Each row of a before or after table is a point. The points were changed in one or more steps. Then noise was added and the rows were shuffled. The steps act on columns, c1 being the first. What was done? A step turns or swaps two columns, mirrors them in a line or flattens them onto one, adds a multiple of one to another, or multiplies or shifts one. Angles are multiples of 10 degrees, from the lower column toward the higher: turns from -170 to 170, lines from 10 to 170 but not 90. Use the fewest steps. Two steps may share a column if one is a turn and the other turns, adds or multiplies; they go together, in the order done. Otherwise the lowest column goes first.
In the rows, 128 means zero.

Before (12 x 2):
[[191 188]
 [125 131]
 [ 78 105]
 [ 87 129]
 [128 165]
 [127 231]
 [132 157]
 [ 69 129]
 [ 80 127]
 [165 202]
 [ 72 148]
 [128 149]]
After (12 x 2):
[[129 128]
 [204 167]
 [128  79]
 [148 131]
 [149  72]
 [153 128]
 [162 131]
 [104  77]
 [231 127]
 [194 187]
 [128  88]
 [126  69]]
Steps: swap c1 and c2

Before (11 x 4):
[[152 113 106 174]
 [ 77 192  94 136]
 [107 207  91 136]
 [ 89 201  78 191]
 [137 106 156  81]
 [133 223 107 141]
 [146 123 142  79]
 [101 213 155 162]
 [ 97 150 101  38]
 [182  82 180 173]
 [ 99 134  69 123]]
After:
[[135  98  74 106]
 [201  89 102 121]
 [107 136 138 132]
 [126 147 125 125]
 [190  77 102 115]
 [206 106  96 118]
 [223 130 115 123]
 [215 100 165 142]
 [148  94  76 111]
 [116 153 125 126]
 [ 82 182 190 151]]
Steps: swap c1 and c2; flatten c3 and c4 onto the line at 20 degrees

Before:
[[142 152 110 134 155 104 126 143]
 [133 111 105 160 138 163 129  72]
 [136 137 180 132 114 152 122 118]
 [120 151 112 102 151 163 131 135]
 [141 126 100 131 151 136 122 136]
 [143 130 100 139  63 111 116 144]
 [138 144 154 133 134 158 152 140]
 [134 144 118 134 138 159 108 152]
 [134 111 112 118 145 161 125 125]
 [112 113 124 158  90 123 114 133]]
After, 10 rows:
[[139 145 155 132 134 109 153  97]
 [108 112 122 158  88 193 113 127]
 [134 111 106 158 136  46 129 138]
 [119 150 111 101 152  78 131  96]
 [133 112 110 118 146  78 125 104]
 [141 127 100 130 151  98 121 116]
 [134 145 121 134 137 114 109  89]
 [135 137 179 132 115 126 121 116]
 [145 152 109 133 155 115 123 137]
 [140 128 101 138  62 250 115 128]]
Steps: turn c6 and c8 by -130 degrees; add -1.5 times c5 to c6

Before (11 x 9):
[[127 121 125  97 158 116 120 142  81]
 [111 129 161  91 114 130 108 122 102]
 [101 122 145 108 121  98 136 123  97]
 [143 156 101 135 131 129 116  88 101]
 [101 148 132  99 111 103  92 128 135]
 [100 120 101 126 126 154 134 142  93]
 [146 128 133 126 108 101 130 144 120]
 [136 124 111 148 127 119 117 104 128]
 [141 106 129 124 119 118 126 127 108]
 [141 136 125 160 142 145 120 120 121]
 [123 127 134 113 150 137 140 120 142]]
After (11 x 9):
[[143 121 123  96 141 146 134 103 121]
 [100 124 102 133 128 154 121 167  94]
 [127 129 126 160 159 114 137 167  81]
 [146 130 135 130 106 101 126 177 118]
 [142 111 128 136 120 119 124 125 110]
 [143 148 102 113 130 128 148   9 101]
 [101 143 130 146 113 102 172 129 133]
 [101 133 144 149 121 100 119 112  95]
 [110 134 160 164 115 130 152 110 102]
 [138 113 110 110 128 121 134  58 127]
 [123 138 134 142 151 138 120 105 143]]
Steps: turn c2 and c4 by -160 degrees; turn c2 and c7 by -160 degrees; multiply c8 by 3
